Each row of a before or after table is a point. One or more steps were done to the points. Then noise was added and the rows were shuffled. The steps act on columns, c1 being the first. Write out the steps. A step turns or swaps two columns, mirrors them in a line or flattens them onto one, adds a multiple of one to another, or multiplies or shifts one. Angles are multiples of 10 degrees, from the lower column toward the higher: turns from -170 to 170, lines from 10 to 170 but not 90. Use the fewest steps. Two steps may share a column if one is a turn and the other turns, adds or multiplies; they go together, in the order done. Otherwise the lowest column goes first.
(in the rows, 128 means zero)

Before, 9 rows:
[[ 89 119]
 [234  82]
 [106 155]
 [139 139]
 [182 109]
 [142  87]
 [132  79]
 [ 97 163]
 [146 190]]
After:
[[145 158]
 [137 140]
 [113 113]
 [132 131]
 [101 101]
 [169 176]
 [110 103]
 [138 141]
 [134 134]]
Steps: flatten c1 and c2 onto the line at 50 degrees

Before:
[[107 112  96  98]
 [171  96  68 186]
 [139 121 119  94]
 [ 84 176  59  34]
 [196  79 122  62]
 [104 166 150 132]
 [141 134 188  96]
 [ 88 125 161 168]]
After:
[[103  98  96 140]
 [212 142 134  32]
 [176 139 191 155]
 [131 100 160  70]
 [ 65 122 191   4]
 [138 132 137  66]
 [ 85 134 105 101]
 [132 136  66  67]]
Steps: turn c1 and c2 by 50 degrees; multiply c3 by -1; shift c4 by -30

Before (12 x 9):
[[121 113 174 177 180 175 160 152  84]
 [147 106  58 169  93 126 181 120  87]
 [117 160 128 167 134  96 202 105 150]
 [106 128 144  94  56 137 170 154 167]
 [111 199  89  82 106 151 105  91 113]
 [178 141 102 163 178 184 116 161 104]
 [177 221 105 105 166  55 105  94 136]
 [ 92 165 108 150  54 124 146 159 193]
 [175 125 181 185  55 119 193 106 218]
 [122  98 160 130  68  85 108 153 176]
 [116 125 123 138 113 170 145  92 178]
 [136  89  58 105  84 153 125 200 179]]
After:
[[169 134 174 176 159 185 131 155 186]
 [ 81 141  58 105 118 150 113 210  61]
 [106  81 108 151  64 134 146 146  20]
 [ 78  54 105 104 177  56 146  65 142]
 [145 152  58 169 127 153 176 128 194]
 [105 105 102 162 191 170  89 153 187]
 [115 118 142  92  48 157 160 151  65]
 [ 14 139 180 185  26 153 189 108  27]
 [154  74  88  81 126 136  97  68 139]
 [ 96 147 159 130  50  80 132 161  60]
 [ 99 143 124 138 117 174 122  95  53]
 [119 105 127 167 133 138 208  95  92]]
Steps: multiply c9 by 1.6; turn c1 and c9 by 150 degrees; mirror c2 and c8 in the line at 100 degrees; add -0.5 times c3 to c5; turn c6 and c7 by -30 degrees

Before:
[[145 106 145 141 112 176 129 140  93   7  85 126 121 109]
 [130 123 140 111 139 167  93 107 194 131 134 126 104 114]
 [104 132 119 108 143  97 128 138 153 143 128 126 148 151]
 [ 96  60 113 117 103 137 117 122 119  61 113 121 135 123]
 [ 99 141 140 122 121  84 135 131 153 154 133 128 121  98]
 [118 137 159 130 141  87 116 102 114 141  95 139 116 118]
 [106  96 132 123 105  98 116 141 111 156 117  85 138 128]
 [130 138 137 163 124  89 139 105 146 133 131 135 138 137]]
After:
[[ 96 164 130 187 105 134 113 113 124  63 145 113 127 123]
 [118 121 156 121 135 176 114 153 110 142 110 143 124 119]
 [104 109 115 138 142 143 126 120 156 141 103 131 142 153]
 [132 119 153 143 137 103  81 137 180 130 160 130 148 117]
 [144 153 116 137 114 142 131 144  95   6 192 120 118 109]
 [107 144 113 157 120 154 112 132 118 158 108  77 122 126]
 [130 148 151  95 123 145 140 133 150 131  93 131 136 137]
 [100 114 128 120 120 145 136 141 147 153  87 129 137  99]]
Steps: turn c2 and c4 by -130 degrees; turn c3 and c8 by 80 degrees; turn c5 and c12 by 20 degrees; turn c6 and c11 by 120 degrees; multiply c7 by 1.3; flatten c9 and c13 onto the line at 20 degrees

Before, 10 rows:
[[194 128 141 134 132 113 122  16 114 164 156 192 125 145 158  83 124 111
  103  83]
 [143 178 112  90 118 126 108  98 127 127 141 129 178 142 175  54 172 152
  130 108]
 [197  72 129 174 106 226 221  34 142 103 123 142 141 102 122 146 103 179
   61  52]
 [136 141  61 145  92 102  98 130  83 190 125  55 184 160 201 103 179  91
  164 120]
 [102 214 194 151 113 192 114 120 178 149  96  50 144 109  70 196 168 127
  136 138]
 [124  76 169 226  88 206 140  87 146  42 129 134  82  86 108 191 133 152
   78  74]
 [ 78 177 136 153 127 167  90 135 196 155  32  72  82 107  88 170 180 141
   96 175]
 [124 157  70 104 170 115  67  92 126 131 129  58 178 172 153  69 144  51
  170 133]
 [110 173 139  73 166  72 104 106  71 168 112  89 186 145 162  75 149  85
  100 147]
 [209  88 100  94  92 168 118  64  97  99 148 188 190 110  89 145  95 130
  115  80]]
After, 10 rows:
[[208  98 159 164  95 195 114  63 118  91 117 106 121 110  92 144 156 143
  114  79]
 [196 126 119 132 131 157 121  14 102 144 103  70 125 144 157  84 135 103
  101  82]
 [100 216  60  96 112 126 112 123 160 169 148 232 146 107  70 194 101 118
  139 139]
 [113 184 116 175 167  63 106 107  69 121 162 119 136 145 162  74 108  70
  105 148]
 [136 151 183 111  91  61 100 128  66 147 124 166 132 159 202 102  66  73
  164 116]
 [120 167 181 148 165  74  65  95 139 105 134 170 135 172 156  71 101  54
  169 131]
 [127  72  84  37  91 192 139  86 178  67  96 171 120  88 109 192 131 176
   78  74]
 [142 186 138 165 122 125 111  99 123 134 130 127 137 142 174  55  80 149
  128 107]
 [197  75 131  84 106 211 223  35 145 126 119 183 120 102 124 145 154 185
   63  53]
 [ 76 166 112  70 128 122  92 135 173 187 209 198 135 107  88 174  79 130
   93 174]]
Steps: flatten c2 and c13 onto the line at 10 degrees; turn c3 and c17 by 170 degrees; turn c4 and c11 by -160 degrees; mirror c6 and c12 in the line at 20 degrees; turn c10 and c18 by -20 degrees; turn c9 and c10 by 30 degrees
